Every row gives one point. Each copy is the shape, with its points in the same order, turned, moved and blurred by noise. Say if it was mirrored as well.

Shape (6 x 3)
[[  8 -45 -28]
 [  1  21  18]
 [-13  23 -21]
 [-44 -30  38]
 [  4  47 -26]
 [ 28 -26 -21]]
Copy 1 (6 x 3)
[[-17  56 -10]
 [ 15 -18  25]
 [-28 -17  22]
 [ 30 -17 -45]
 [-31 -15  54]
 [-12  47   9]]
Copy 1 is: only turned
Copy 2 (6 x 3)
[[-39  20 -31]
 [ 15 -17  16]
 [  8  25  23]
 [-51 -39  27]
 [ 36  30  21]
 [ -9  14 -36]]
Copy 2 is: only turned
Copy 3 (6 x 3)
[[-28 -24 -32]
 [ 27   1  16]
 [ -6  22   6]
 [-15 -34  52]
 [ 21  49  -2]
 [ -9 -16 -38]]
Copy 3 is: only turned

Shape (8 x 4)
[[-56 -15 -24  29]
 [  8 -31   3  59]
 [ 24   2   1  19]
 [-11 -25  19  17]
 [  1  23   7  28]
 [-13 -13  -9 -18]
 [ -1   3  22 -16]
 [ 43 -69  -2 -44]]
Copy 1 (8 x 4)
[[ 31 -54 -39  -1]
 [ 46 -30  28  46]
 [ 20  -1  21  31]
 [  8 -36  18  16]
 [ 26  -6  18  -1]
 [-21 -16 -12  22]
 [-21  -5  24   4]
 [-60  -1  12  84]]
Copy 1 is: mirrored
Copy 2 (8 x 4)
[[  5  56 -16  -3]
 [-49  26  20  30]
 [-15 -15   9  32]
 [-22   9  18  -8]
 [-21 -10 -21  18]
 [ 25   2  15  -1]
 [  3 -26   8 -12]
 [ 24 -21  95  12]]
Copy 2 is: mirrored
Copy 3 (8 x 4)
[[  5 -70 -24 -20]
 [ 16   2 -47 -34]
 [-11  12 -12  -2]
 [ 30 -13 -10  -7]
 [-14  -4   6 -26]
 [  7 -29  -1  28]
 [ 15  -4  23  14]
 [ 37  19 -34  79]]
Copy 3 is: mirrored

Shape (9 x 6)
[[ 20  27 -23  40   1   3]
 [-21   0 -13  20 -13  15]
 [ 51 -22 -16  -7 -29  18]
 [ -5 -32  24  41   2  26]
 [-28  -6  -8  64  18 -38]
 [ 17 -11 -30 -43   1  22]
 [ 20  -1 -86 -13 -13  27]
 [  0  -1 -23 -37 -50  25]
 [ 40   6  28 -10   1  19]]
Copy 1 (9 x 6)
[[-36   7   4  -5 -13  23]
 [ -7  -2 -17 -34   1  -5]
 [ 32  32  20 -13 -40  25]
 [ 13 -15 -23 -52   7  36]
 [-40 -46 -45   1  -5  21]
 [ 39  48  -6   4  -6 -12]
 [ -6  74 -17   0 -45 -23]
 [ 36  30  17 -25 -23 -38]
 [ 33  19  26  -2  18  39]]
Copy 1 is: only turned
Copy 2 (9 x 6)
[[-18 -53  15  -1  10   6]
 [-45 -23 -13  -1 -12  -8]
 [-17   6  57   2 -20 -16]
 [-45 -23  -1  20  11 -58]
 [ -9 -58 -47  51   9  -7]
 [-30  37  26 -19   1  13]
 [-54   6  41 -11 -24  42]
 [-31  27  15 -42 -44 -13]
 [  3   5  34 -18  18 -32]]
Copy 2 is: mirrored

Shape (12 x 8)
[[  -1  -17  -10    5  -31    3   61  -27]
 [  -9  -49    1  -23   20   38    7    4]
 [  19   -6   22  -12  -14   40    1    5]
 [  12    9  -27  -34    3   41  -20  -11]
 [ -16   22   13  -42   16   15  -14    2]
 [ -18  -14  -14  -23  -17   27    2    3]
 [   3    5    1   55    6   11  -27   74]
 [  20   18  -10   18   28   20  -25   10]
 [ -11   15    5   31   21   16   -9  -28]
 [  22  -68    2  -24  -18 -104  -23  -22]
 [  31   33  -10  -33   28  -82    8    9]
 [ -14   21   -4   22   25   -2  -11  -20]]
Copy 1 (12 x 8)
[[-18  19  49  -3 -35  -6  41  15]
 [-20  13  -7 -37  18  20  12 -22]
 [  0  34 -13  15   8  18  -5  -9]
 [ 23  17  -1   6  36 -14  19 -35]
 [ 18   4 -24   6  -4 -37   6 -27]
 [  5  -6  -7  -8  14   2  33  -9]
 [ -7 -67   3  37   9  48 -25 -29]
 [  2 -20  19  28  27  -5 -29 -48]
 [-38  -3  13  33   2 -17  -6 -46]
 [-30 -29  39 -31  20 -63 -31  95]
 [ 40 -29  51  -2 -24 -65 -50  13]
 [-34 -20  17  24   0 -26  -7 -41]]
Copy 1 is: mirrored
Copy 2 (12 x 8)
[[  4  22  13  -7  73  16 -11  -2]
 [-32 -14 -12  12  35  17  42  35]
 [ -5 -39  18  17  23  17   2  18]
 [ -4  -9 -15  22  -6  30 -15  48]
 [  7 -12  -9  -1 -17  -9   8  31]
 [ 14  -2 -12  21  25  21  17  22]
 [ 11 -12  72  25 -31  56  57  -8]
 [-19  -5  32   4 -29  44   2  18]
 [-13  -4  10 -36  -7  41  -3  -6]
 [-49  40 -24  67  16 -21   2 -83]
 [-26  62  35  29 -39 -42 -23 -14]
 [-13  12   9 -31 -20  30   1  -5]]
Copy 2 is: only turned
Copy 3 (12 x 8)
[[ 40   0  41  74  23  13  -6   7]
 [ 14 -48   5  11  26  -1  -5  37]
 [ 32 -12 -12   7  21  33  11  12]
 [ 20 -36 -13   8  30  -7  42 -19]
 [  2 -11 -10  -1  -7 -17  42   9]
 [ 25 -39   1  37   5   3  19   8]
 [ 11  -2 -87  36 -12  -7 -40  -3]
 [ -1   1 -42   8  27 -15  -4 -23]
 [-31  13  -7  33  39  -3   2 -10]
 [  8 -38  69  -3 -61   1 -63 -57]
 [ 36  37  26 -10 -42 -58 -10 -47]
 [-26  10  -4  32  17 -26   3 -16]]
Copy 3 is: only turned

Shape (14 x 9)
[[-44  16 -26 -29 -43   1 -52  -7  24]
 [  7 -30  33  16 -27 -26  27  -1 -37]
 [ -1  32  -3 -18  -4  14 -43  -3  19]
 [-27   5  39 -23  18 -22  18  32   0]
 [  1  12  18  41  36  -3 -47 -39 -14]
 [ 29 -25 -52 -23  29 -41 -32 -19 -19]
 [ -9  -6 -48  41  11  -9 -37 -34  30]
 [ 20 -27   1 -10 -43  25  21  11  54]
 [ 18 -24 -24  40 -21 -36  18   1   2]
 [-19 -29  15  48  21 -53 -38  36 -17]
 [  0  32   6  52  -5 -16  21  10   6]
 [  6  10  12   7 -15  12 -37  35  48]
 [ 21   0 -41 -14 -27  23   5  50 -27]
 [-27  31 -30   5  34  20 -13 -14  -3]]
Copy 1 (14 x 9)
[[ 12 -33   8 -45 -23  27  29  11  56]
 [ 40  47 -35  26  22  -5 -13 -12  18]
 [ -4 -20  14 -44 -16  -7   6  24  13]
 [ 35 -16 -33  12 -11   9   2   8 -35]
 [-16  40  17 -11 -11   6 -34  60   4]
 [  9 -18   1  28  12 -39  -4  77  59]
 [-35 -11  21   5 -26   3 -43  30  66]
 [ 36 -33 -16 -26 -12 -24 -45 -48  39]
 [ -2  14 -25  38  -8 -26 -28 -13  51]
 [-21  27 -72  21 -14  20 -20  54  18]
 [-30  25  -9  20 -27 -11 -15 -23   3]
 [-11 -23 -31 -52 -32 -13 -22  -1  13]
 [-11 -31 -26 -10  52 -42  14 -18  27]
 [-27 -26  37   4   5   8  -8  27   6]]
Copy 1 is: mirrored
Copy 2 (14 x 9)
[[  6 -43 -15 -32 -44 -38 -33   9  37]
 [ 18   3  25  37  33 -17  52  20   5]
 [-15 -17 -43   4 -28 -13 -23  -6   9]
 [ 41   4 -15 -11  31   6  -2   7 -17]
 [-31  52 -36  12  10 -65  14   0  10]
 [-46  -7  31  24   7 -72 -38   2 -45]
 [-57  27  11  -7 -16 -38 -38  21  33]
 [-30 -40  22  21   4  41  -5   5  39]
 [-15  18  44  35  16 -11  -5  36  17]
 [ 15  26 -22  16  41 -49  -7  76   0]
 [ 20  49   1  37  -9   8  -5  19  23]
 [-10 -17 -50  12  -4  16 -33  30  33]
 [-14 -26  12  30 -44  19   5  50 -31]
 [-24  38 -14 -25 -36 -19 -20  -7 -14]]
Copy 2 is: mirrored

Shape (16 x 11)
[[-11  29 -43  55  43  38 -35 -37  31  -7 -39]
 [-57  13  15   1 -25 -24  41  18 -25 -43  28]
 [-33 -34 -42 -21   5 -46  -8  13  10  27  13]
 [ -6  -3 -31  41 -17 -34  25 -12  30 -44 -25]
 [-21   5 -36 -34  -6   2 -28  16 -33   0  -9]
 [-16   6 -29   9  32 -16  16  15 -27  12 -20]
 [ -1 -18  21   9  18 -34  10 -21  34   9  28]
 [ 21 -16  29   4 -33  22   5  54 -10  27  12]
 [-11 -40  10   5 -32  -2 -32  54   6  20 -34]
 [ -1  38  18 -41   4  48 -22 -34 -21  18 -54]
 [-37 -22  22 -20  21  19 -28  -6  -4   9  31]
 [ 25  24  -9  25   0  27  -3  45 -24 -33  28]
 [-26  40  31   4 -27  14 -46  -5  36   8 -25]
 [-14 -23  -4  10 -18 -29  21 -32 -22  25 -52]
 [-43 -28   9  -2  29  45  24 -25  40  38  -3]
 [ -9   7   7  33  29  39   2  33  30 -36 -36]]
Copy 1 (16 x 11)
[[-51   8 -36 -54 -48 -10  -2  20  25  -8 -19]
 [ 40  37  -3  24  18 -24  52 -49 -51  17  -4]
 [-10  10 -28  60  48 -41  -4   3  12  -9  25]
 [-37  51 -14   4  29  -3  11  -1 -18  -7 -52]
 [ 25  10  -8  33  -4 -25   1  33  -5  28  26]
 [-14   4 -36  41 -16   3  27   5 -10   3  14]
 [-14  -4   4  21  26  -9  -6 -56  13 -20  -6]
 [ 75  15 -26  40  -8  19 -27 -28  24   9 -20]
 [ 53  36 -27  39   8  -3   7  17  64  -4 -15]
 [ -4  13  27   8 -73  13  -7   5  30  62  24]
 [ 32 -10  -3  -1   8 -16   6 -32  26  12  39]
 [ 60  -6 -19  -3 -19  12  -8   1 -41 -11 -31]
 [ 20  31  13  -7 -40 -48   1 -17  45  22 -33]
 [-36  27 -19  51  11  22  23  -3  31  53 -14]
 [-19  36 -38 -12 -14   3 -14 -65  42   4  48]
 [ 20  45 -21 -23 -46  22  20  -9   7 -36 -15]]
Copy 1 is: only turned
Copy 2 (16 x 11)
[[-12  54 -27  23 -72  35  40 -21  25  13  33]
 [ 20 -16  73  19 -24 -67 -27   8   0  10  17]
 [ 38 -35 -26  -6 -29 -60  33  11  -6  23 -18]
 [-18   6  30  -7 -79 -32  35  21  15 -26   7]
 [ -3  -8   4  24   7 -17  17  17  -4  59 -12]
 [ -7  16 -22  16 -24 -42   0  -2 -21  12   3]
 [ 44 -26  -1 -34 -32 -13  11  -8 -10 -38  17]
 [  2 -36   3  24  25  -7 -36  16  21 -32 -30]
 [  0 -54 -23  57 -14  -5  11  38  20 -15 -32]
 [-31   2   8  43  31  30  31 -53 -22  20  18]
 [ 48 -41  -6  15  -4   4 -11 -17   5  25  29]
 [ -1  35  16  10   3   2 -36  45  27  -1   0]
 [ 27  -2  30  60 -19  32  46 -20  21 -14  -8]
 [-33 -39   2  15 -47 -31  18 -25 -43  -9 -14]
 [ 19 -37 -32  14 -21 -15   4 -67  38 -10  33]
 [-13  18  -1  49 -32  -2   7  19  39 -28  46]]
Copy 2 is: mirrored
Copy 3 (16 x 11)
[[ 76 -28   6 -10 -32  46 -10  29 -17  -5  48]
 [-10  87  19   7  10 -41  22 -17  14 -31  10]
 [  9  21 -10  63  10   1 -56 -17  40 -29  10]
 [ 33  51   6 -12   9  10 -42  32 -33 -13  -1]
 [  9  15   1  38   8  16  -7 -56  16   7  23]
 [ 11  32  -7  14 -14  14 -26   5  41  21  19]
 [ -5  -7  -6  12 -12 -42 -43  30   8 -23   4]
 [-13  -3 -37 -14  -1 -13   6 -51  19 -15 -45]
 [ 15  15 -77  20  16   3 -21 -49   0 -22 -24]
 [-14 -51  -8  12  18  29  47 -29 -14  21  42]
 [ -3 -19 -21  30 -22 -27  -1 -31  15 -39  40]
 [ 36  23  16 -38 -23 -23   2 -56  11  19 -18]
 [ 49 -27 -30  22  34 -13  36  -2 -24 -20   5]
 [-40  19 -21  38   3  35 -11  25 -19   2  -4]
 [-20 -32 -28  -3 -13  15  -4  22  28 -68  52]
 [ 41   7 -46 -60 -11   1  -1  -2 -16   1  42]]
Copy 3 is: mirrored

Shape (15 x 12)
[[-12 -37  24  14 -35  23 -10 -18  40 -25 -26 -28]
 [-27 -16   0 -24  24 -37  15  35 -33  14  43  41]
 [-50 -13 -39 -25  35 -12  12  47 -70  39 -10  32]
 [-16 -16  42   9 -21  62  12  -1  32 -13  -2  -7]
 [  7  62 -11   2  19  14   4 -36 -31  15  34 -10]
 [-38  11  31 -13   7 -25  30  69 -25  25 -30   6]
 [ -9  20  13 -42  34 -14 -21  -6 -55  -1  23 -20]
 [-11 -26  58  30 -38  23  18 -26  21 -21 -64  32]
 [  0   3  20  20  58  -7   4 -12 -20  29  18 -27]
 [ 36   8  -2  -5  17  12  19 -10 -35 -17  22 -15]
 [-13  25  18  -7   8  -5  -2 -26  12  26   2  -2]
 [ 22 -26   9 -10 -33  21  34 -26  54 -20 -36 -21]
 [ 26  30 -13 -12  50   7 -25   9   1 -12   8   3]
 [ 17   9  14  -6   1  -1 -23  13 -50  63  20  16]
 [  2  -5  20 -43  32  23  18 -10 -12  18  -6  11]]
Copy 1 (15 x 12)
[[-21  26 -48 -11  16 -11  12  14  14 -55 -10  11]
 [ 27 -37  55  -5 -18   3 -40  -4 -35  19  31  14]
 [ 53 -17  63  15 -21  33 -26  47  -1  41  56   9]
 [-24  -9 -39 -29 -12 -27  16  23  18 -46  28 -21]
 [  4 -30  39 -19   6 -56  39  20  37  55   4  -6]
 [ 43  33  35 -34 -51  11 -16   5  -6   4  53  31]
 [ 30 -22  80 -30  20 -35  23  24   1   8   4  10]
 [-13  60 -54 -32  21 -31 -41  12  17 -19  32 -11]
 [ -7  -5  50  17   3 -52  40   6  -1  10  35  28]
 [-37 -10  50 -25  10 -28  12  25  22  23   0  -7]
 [ 20 -13   0 -11   5 -51   5  -8  25  19  19  25]
 [-42  21 -34 -22  14 -11 -16   4  63 -39 -18  11]
 [ -6 -32  41 -33  47   1  40  -8  22  27  24  12]
 [  7 -29  31 -27   3 -35  -4  51 -12  50  43  52]
 [  8 -26  37 -21  12 -28 -17  17  41 -14  44   8]]
Copy 1 is: mirrored
Copy 2 (15 x 12)
[[ 42 -20 -27  65  11  41  -2   6 -21 -35  -1  -8]
 [ 12  55  -2 -23  10 -67  31 -13 -12  17 -15  -2]
 [ 14  86  13  -4  13 -37  29 -54   0  63   8  -5]
 [ 25 -26 -10  66  51  16  18  11 -31  -7 -34 -19]
 [-47 -25  48  27   1 -34  10 -16 -37   3  13  34]
 [ 68  21  -1 -16   3 -15   8 -26 -14  68 -30   1]
 [ -5  27  11  39 -36 -65   5  -9 -48  25   9  25]
 [ 60 -41 -42  61  55  27  -3  -2  24   2 -17  30]
 [-14  16  18  17 -11  -1  21 -10 -51  14 -25  51]
 [-11  19  34  36  15 -17   7  37 -41  14  14  27]
 [-10 -23  -7  13  -9  -2   9 -21 -33   6 -13   5]
 [ 24 -34 -44  41  31  53   8  35 -20  -5  16 -10]
 [-29  27  13  11  -1 -23 -42  -2 -53   8 -13  16]
 [-25  28  34  24 -33 -31  18  -1  16  33 -28   7]
 [-20  17 -30  37  18 -16  19   1 -35  46 -11   3]]
Copy 2 is: mirrored
Copy 3 (15 x 12)
[[  5  -7 -27  -9 -29  -8 -27  -1 -69 -20  33  29]
 [  8  47  14  -9  20 -10   5 -44  34 -24 -15 -42]
 [ 10  26 -19 -19  50   9 -24 -48  70   1 -57  -6]
 [ -2  -2 -16 -11  17  13  18   3 -76 -34  24  31]
 [ 23   0   7 -13 -10  21  44  52  22  20 -14 -24]
 [ 26 -21 -35  11  45 -17   2 -73  26  -7   6 -20]
 [ 26   9 -23 -34 -11  46   1  -4  36 -10 -15 -62]
 [ 61  17 -40   9 -12 -19  13 -28 -74  -8  24  59]
 [ 35   8  17 -18  21  26  -8  15  27  22  36 -21]
 [ 24  -4  20  21 -21  45   9  17   0   0 -17 -31]
 [ 31  -1 -12 -29 -17  -8  24  13   9  -6  18   2]
 [ 25 -36   5  14 -39 -10 -12   7 -53 -42  17  44]
 [ 11 -14  31 -40 -22  37  19 -17  11  29 -10 -18]
 [ -1  39 -18   0  -6  37  21 -24  58   5  16   1]
 [ 44  -6   9 -26  -2  29  15 -10  16 -35  -5   8]]
Copy 3 is: mirrored
Copy 4 (15 x 12)
[[ 36 -29  18  19  11  48  -3  14  65  -6  21  -8]
 [-18   5 -33  -4 -13 -37  23   8 -36 -16  23  58]
 [-16  43 -33 -14  -6 -37  11 -36 -12  28  13  91]
 [ 63 -11   4  14   5  11 -19  -2  45 -13  59 -14]
 [ 29  -3  30   0  10 -32   9 -26 -45  35 -13 -24]
 [ -9  43  -3 -34 -26 -39 -23  16  33 -14   8  51]
 [-16 -10  42 -36  16 -21   8  -6 -41  31  24  29]
 [ 76 -22  11  25  -1  46 -59  18  52 -25  -4  34]
 [-17 -23  17  -5 -36 -12 -15 -38 -22  11   9  -1]
 [  0 -28  -5   0  28 -19 -26  -4 -23  32  13 -13]
 [ 30   6  32   5 -24  10  10  -5 -11   4   2  -2]
 [ 28   5   1  42  20  60 -26  39  47   4  19 -30]
 [ 15  -5 -16 -50   6  15   4 -19 -32  22   2 -19]
 [ 26 -18  -1 -13 -47 -39  13   5 -22  56   6  35]
 [ 19  19   8   0 -10  10 -26   3 -27  25  41  18]]
Copy 4 is: mirrored
